Each row is a point. Any point is a mix of the corners, with weights that add up to 1. It lies inside the corners' shape when no weight is negative. Is each point inside? If not, which corners have a negative weight?

Corners:
(1): [-23 -17 -20]
(2): [  7 -22  55]
(3): [ 96  51 -62]
(4): [-13  26  71]
Points:
[-33  -1  70] => outside (3)
[-26 -13  41] => outside (3)
[ 40   8 -34] => outside (4)
[55 51 29] => outside (1)
[ 10  13 -48] => outside (2)
[28 23 17] => inside
[42 10  5] => inside

Corners:
(1): [ 69 -36 -24  56  16  22  58  19]
(2): [-71  27  27 104  25  22 -57  47]
(3): [ 36 119  -6   7 -65 -35   4  26]
(4): [ 13 -18 -65  10 -71  20  24  -5]
(5): [-39  17  28 -12 -13   8 -66 -75]
(6): [-68  11 -23  40  91  45  74  26]
(7): [ 22  27  -4   6  -4 -90 -12 -32]
(8): [-27 -22  83  61 -16 -36  22  -7]
(9): [  27   43  -48   70    2  -22  -31 -100]
Points:
[ 16   9   9  11  15 -24  24 -40] => outside (2, 4)
[ 21  -3   5   6 -75 -28 -22 -17] => outside (6, 9)
[-18  11  13  33   0 -16  -4 -17] => inside
[  2  30  43  45 -37 -22 -32 -44] => outside (4, 6, 7)
[ 16  26   0  33 -24 -15  16   1] => inside
[-24  27 -12  40  15  19  16  -6] => outside (7)

Corners:
(1): [-61 -37  40 -38  14 -33 -25   4   2  57 -11  -5 -30 -12]
(2): [ 30 -10   3   7   1 -42 -16   5 -31  75  45 -28  11  19]
(3): [-16 -38 -35  27  23  19 -42  22  11 -38  15   2 -36 -26]
(4): [  9 -63  20 -20 -28 -11 -16  15  -9 -12  17 -14  74  14]
(5): [ 32 -43 -30   6  10  28   2 -29  32  38  16  53  15 -19]
(6): [-26 -45 -34  18  11  22 -25  15  19   1  13   8  66  -2]
(7): [ 17  -6 -10  -4   1  21  -7  -5   6 -35 -10 119  42  66]
(8): [  4  13 -33 -44  11  -8 -24  21 -22   2 -29   2  -1  14]
(9): [-15   8 -31  18 -24   4   0  18  19 -32  14 -29  31  -1]
(10): [ -9   8 121  -1   3  23 -37  16 -48 -24 -22 -37  35 -15]
(11): [-17 -21 -20  20  15 -57 -25 -39 -35  20  13 -22  -1  10]
(12): [ 20   7 -18  15  -1 -17 -55  20  24 -17 -12 -23  14  -8]
(13): [-21 -38 -16  24 -27  41 -64 -34   2   1  53 -11  -6  -9]
(14): [ 31 -47 -28  32  -2  26 -18   9  18  52 -22 -28 -33 -12]
(15): [  8  -2 -10 -39  33  26 -39   9  19 -30  -3 -28 -18  50]
Points:
[  9 -14   5   4 -19 -24 -10  -4 -18  51  15  -1  41   5] => outside (3, 15)
[-32 -73 -60  -2  14  11 -47 -16  44  12  -6 -18 -29 -39] => outside (2, 7, 9, 10)
[ -7 -18 -12   8   9 -23 -28 -13 -14   8   6 -13   7   7] => inside
[  6  -8 -10   0   5   0 -28   3  -5 -15  10   7  29  18] => outside (1, 14)
[ -6 -23  -7  -4  -4  13 -28   4   9 -20  -3   2  20   5] => outside (2)
[  2 -23  18 -18   3 -20 -43 -16 -26  21  25   3  -1  15] => outside (6, 9, 14)
[ 19 -13  -6   8  -1 -28   0  11   3  36 -10   6  44  -4] => outside (3, 13, 15)
[  1 -26  -2   1  -3  25 -28   5  11  -5   0   9  10   2] => outside (2, 11)
[  5 -13   7  12   1  18 -32   5  -9 -18   8 -12  20   1] => outside (1)

Corners:
(1): [-40 -33 -38   8   5  11  -3  23  11 -30  25 -46  -1  -6  13 -28  35  48
  46  23]
(2): [ 12  26  -5  15  33 -19   6 -23  14  41  22  27   4 -43  28  -1  33 -40
  -3 -31]
(3): [-27 -35  17  -7 -16 -21   8  -1 -21  60  12   0  18 -44 -22  45  26 -16
 -50  33]
(4): [  6  42   4  13 -40  47   9  -7  30  31   4  11  -5   1  41  50 -12 -15
 -33   3]
(5): [-55 -18  10  -2  -3   9   1 -24   2   2  25 -24  52 -23 -25 -25 -20  42
 -26  13]
(6): [ 11  16  47 -47  26  -1  25 -15  -8   9 -18  50  -7 -60   9  38  15 -46
   9  -7]
(7): [  9  40  27 -21   2 -13 -27  -3  39  44 -40  25 -21 -21  13 -15  26  -2
  -5  15]
(8): [-78  -9 -12  18 -29   2  64  11 -15  13  26 -34   8  15  -2 -60  28  52
  10  18]
(9): [ 34  42  31 -36  -8 -29  -1  15   5  -4 -14  -7  28 -34  -4  21  31 -60
  -6 -31]
(10): [-32  36 -23  59  -4  -7  29  53  14 -22   9 -19  -7 -36  12 -22 -29  53
   9  43]
(11): [-93 -45 -23  47 -45  19  19  30   2 -13  -7 -13  13 -32  -3 -59  26  49
 -17  -3]
(12): [ 24   7  12  48  13  21   6  -1  -8  -9 -12 -11 -35  42  44  16 -26 -39
 -44   5]
(13): [-24  11  48  11  34 -26  22 -22   4   4   0  -3   9 -24  15  39  62  14
 -29 -15]
(14): [ 27   4  23   0 -14 -34   5 -32   3  30 -23  50   7   4 -18  59   7 -24
  -1 -27]
(15): [-25  53  -5  74  -9  18  -7 -16   8 -26  26   3 -28   6  11  18  18 -45
  -6  45]
(16): [-19   1 -18 -18 -17   6   9 -32 -64  21   2  11  13 -29 -28  31  33  10
 -69  -4]
(17): [  4  15  45 -24   5  -5 -10   8   5  38  27  12 -36 -52 -32  39  25  -7
 -19 -40]
(18): [-71   9 -26  47  26  38   9  63  11   2  -7 -35  26  24 -19 -27   9  28
  15  15]
(19): [-50  29  17 -36   8 -53 -21  15   6  18   7  18 -12 -22  34  17   3  -6
  -1 -18]
(20): [-41 -38  -6 -45   5 -18  37 -25  23  11  11   6  16   3 -47  16  39   8
 -82  -7]
(21): [-29  -2   7  16  -6  16  -6  71   8 -15  47  14  24  15  11 -42  17  51
   0  27]
Points:
[-121  -38  -23   37  -23    5   13   79   55   -9   44  -19    1   21
  -16  -49   42  119   50   57] => outside (2, 5, 6, 9, 12, 16)
[-9 25  6 16 18 -6  9  1 27 11  6  5 -1  7 30  7 -6 -5  0 27] => outside (9, 11, 16, 17)
[-21   8   4   7  -3   0   9   5  -2  10   7   2   4 -14   3  12  13   0
 -17  -1] => outside (7)
[-28  12   6  10   6   4   4  16   9  14  -2  -3   4  -9  -3  -2  20   9
  -8   4] => inside
[-17  26  15 -11  -1  -1   7  -3   5  12  -2  -9  -7 -14   7  30   7  -9
 -26  11] => outside (2, 11, 14, 21)

Corners:
(1): [ 25  48 -38 -28   8   0  53 -22 -13  36  15 -40  53 -48  64  13  -6 -40
  -4  10]
(2): [ 47  43 -20  -4 -11  -7  16  36  -7  10  21  -8 121 -44  31 -44  -9 -21
  17  17]
(3): [ -8  38 -36 -50  15  -2  -4  31 -32  -2  15   4  49  -8  28  -5  -1 -41
 -15 -33]
(4): [ 47   8   9 -15  55 -14  23  32   6  17  15  -4  79 -17  17  17  29 -16
 -35  21]
(5): [ 30 -10 -14   6 -39  64 -52 -17 -15  44 -20  39 -68   4 -40  12  -7  83
  47 -38]
(6): [  0  14  18   1 -29   5 -14 -10  18  14 -26  19 -55  27 -20  13 -35  36
  43 -10]
(7): [ 47 -28 -11 -69 -25 -22  15  24 -21 -18  48 -42  72  -1  59   3 -11 -41
 -33  17]
(8): [ 15  -1  11 -33  43 -14   0  22  11  25 -10 -36  50 -39  51 -34 -12 -10
 -30 -29]
(9): [  7 -37  34  -9 -10 -47   2 -46  33   1  33  13  22 -26   6   3   5  21
 -20  -8]
(10): [  7  21 -19  -7  19 -10   8  13 -30 -36   8 -10  55 -45  76 -28   5   9
 -21  40]
(11): [ -7  -8  20  11 -30 -19 -29 -30   8 -11  38  -7 -39 -53 -46   9   6 -22
 -51  40]
(12): [ 25  21  42  18 -12  -8 -29 -24   4  13  -8   0  16  20  -3   0  53 -20
 -31  13]
(13): [ 13 -22  17  46 -10   5 -29 -45 -26 -30 -29  -1 -11 -24 -28  10 -16  18
 -38 -24]
(14): [-36 -30  53  10  25  11  -6 -36  13  27  42 -25  18  24 -22  16  26  26
 -20  24]
(15): [  7  -7 -37 -10 -15  -8 -28  16  12 -13   4 -22  61  -5  15   5   6 -17
  16   3]
(16): [ -7 -27  42  36   4  43 -50  10 -21  -2  33 -10 -60  -6 -22  40   7  67
  49 -43]
(17): [  2  34 -35  -1 -31  -9   1  48   2  34  40 -20  87 -32  41  34 -11  27
 -19  25]
(18): [-27 -47  50  41 -19  11 -10 -14  27  13   9  44  -9  11 -11  65   6 -28
 -30  16]
(19): [ -1 -26  30  43  29 -28 -53 -31  20   5  30   7  -5   6  17  14 -33 -18
 -42 -15]
(20): [-32 -56   7  -3  11 -15  -2  28 -19  53  15  15 -78  40 -25  27  21  43
  28 -40]
(21): [-12  -9   4  50 -14  39  22 -11  19 -18  14  29 -79  18 -31   0  20  34
  10 -35]
Points:
[  0 -10  13   3   3 -11 -11  -4   3   4  21  -6   9  -8   9  14   3  -4
 -21   0] => outside (2, 5)
[  2  -9  -3 -11  -3  -4  -7  11  -7  13  15  -3   7   1   8  11   3   5
   0 -10] => inside
[ 11   2   4  -5   9  -6   1   3  -3   3  15  -7  29 -18  20   3   5   1
 -17  11] => inside
[ 4 -4  4 -1 -3  0 -9  7 -4 11 20 -7 17 -8 10 14  2 10 -8 -3] => inside
[16  0  9  6 -6  7  0 -2  1 15  2 -2 23 -7  9  8  6 15  3  0] => outside (3, 11, 19)
[  3 -10   5   1  -8  -5 -14 -20   2   5   8   1  -7  -5   2   2  -6  -3
  -8  -7] => outside (4, 16, 17)
[ 17 -14  -8 -15  -1  -6 -12   2   0  27  15  -6  47 -19   2  12  -7  -6
 -15  -5] => outside (6, 10, 12, 16, 21)
[ 36  13 -33 -19 -22  -5  -1  16 -21  -4  13  -8  31  -4  43  -6 -20   3
  18 -19] => outside (4, 8, 11, 14, 18)

Corners:
(1): [ 21  24 -14 -10  -9  39  -2  26 -50  -5  16 -17  -6 -47  -9  31 -20   0
  37  15]
(2): [ -1   9   4 -14  22 -22   5   1 -29  -4   3  11   8  -1  -6  -8   0  -8
  32  23]
(3): [ 16  14  -5   5  -5 -13  17   0  -5  10 -12 -27  13   6  55 -23 -73   5
  34   5]
(4): [ 14 -12  -6   0 -19 -16  11  16  39  13  56  -2  10  16   6 -11   5   7
  18   0]
(5): [-84  -5 -27  -8 -13 -25  -5 -35   5   1 -30 -35  18  12  12 -15  -5  -1
  20   6]
(6): [  8 -24 -29   0 -20 -19 -20  15 -32  -6  13  10 -26 -22   0  -5   8  12
  15 -49]
(7): [ 31  30  14   2   2 -54  46 -38  25 -14  -5  -1   6  12 -13   4  -1 -81
  22  15]
(8): [ -5 -13 -21  -6  13  -6  11   1 -25 -28  -3  15   5 -50  -2   9  -8   9
 -18  -3]
(9): [  8 -21  -6 -15  -1 -20 -18  -6  27 -11  12   2 -28   8  -7 -14 -11   7
  10   7]
(10): [ 20  -2 -18  11 -23  11  25  21 -22  -1  -6  -7 -34   9  -2 -16   0  16
  10  -3]
(11): [-25 -20 -25   6 -35 -19 -42  18   7  41  24  27  21   8  11  13  23 -14
 -57  14]
(12): [ -1  34  69  25 -13 -22  19  11 -40  -8  24 -18 -48  -8  -4  -1  -2   4
  -4  24]
(13): [-36  22 -19  45 -26 -39 -44 -13 -22 -16 -22  32  28  27  15 -21 -41 -36
   3  17]
(14): [-12 -15 -27  24  21 -14   9 -40 -23  11 -11  -3  -9 -32 -14   8  -4 -12
   6   9]
(15): [ 28  29 -19 -17  84 -24  17   3  -5  -2  17 -22  14  -4 -19  20  11  -1
  13   0]
(16): [  3  38 -13 -19   0 -23  -4  11  32   7 -21  15   6 -31  -2  -2  14 -53
  12   0]
(17): [-39 -12   9   3 -32 -29 -39   7  49  18 -23 -14  48  17  64  30  15  15
  -4  -7]
(18): [ -49   18  -41  -23   16  -28    9 -121    6    6  -17  -14  -10    5
   -4  -11   -6   30   33  -44]
(19): [  9 -11 -28 -10 -18 -34   1  20  -8  -8 -13   8   2 -34  -2  14 -34  15
  20  15]
(20): [-13  11   4 -11 -10   0   0 -17 -25  18 -23 -27   8  -1  -9  -9 -20  28
  35 -50]
(21): [  3  -5   5  22 -32 -29 -14   2 -35 -16  -6 -20  14 -23  16 -23 -12  28
  16  18]
Points:
[ -5   6  -4   4 -16  -9   1  -6 -12   1   1  -7  -5  -6   6  -6  -6   2
  14   1] => outside (15, 19)
[ -2   5  -6 -12 -12 -18   0  -2   1   5   4  -9  -5  -3  -1   1   8   0
  18 -11] => outside (3, 8, 13, 14)
[ -1   7  -7   2  -4 -14   3  -3  -7   2  -2  -6   1  -6   4  -3 -11  -1
  13   7] => outside (6)
[-11   9 -10  -1  -3 -21   3 -18  -7  -4  -8  -8   4  -3   3  -5 -12  -3
  22   0] => outside (11)
[  2   1  -9  -1  -1 -23   2  -7   4   4   2  -6  -2  -6   3   3  -1  -9
  13   7] => outside (8, 13, 20)
[ -1   1 -10   1 -20 -17  -4   0 -14  -2   3  -1  -5 -10   5 -11 -13   3
  13   0] => outside (14, 15, 17)
[-21  -2 -14  -2 -16 -16 -11 -19   8   5 -10  -1  11  -2   7   0   7  -6
  12 -10] => outside (3, 12, 15, 19)
[ -6   7 -11   3  -2 -17   1 -10  -6   0   2  -2  -1  -4   6  -4  -3  -7
   9   5] => outside (19, 20)
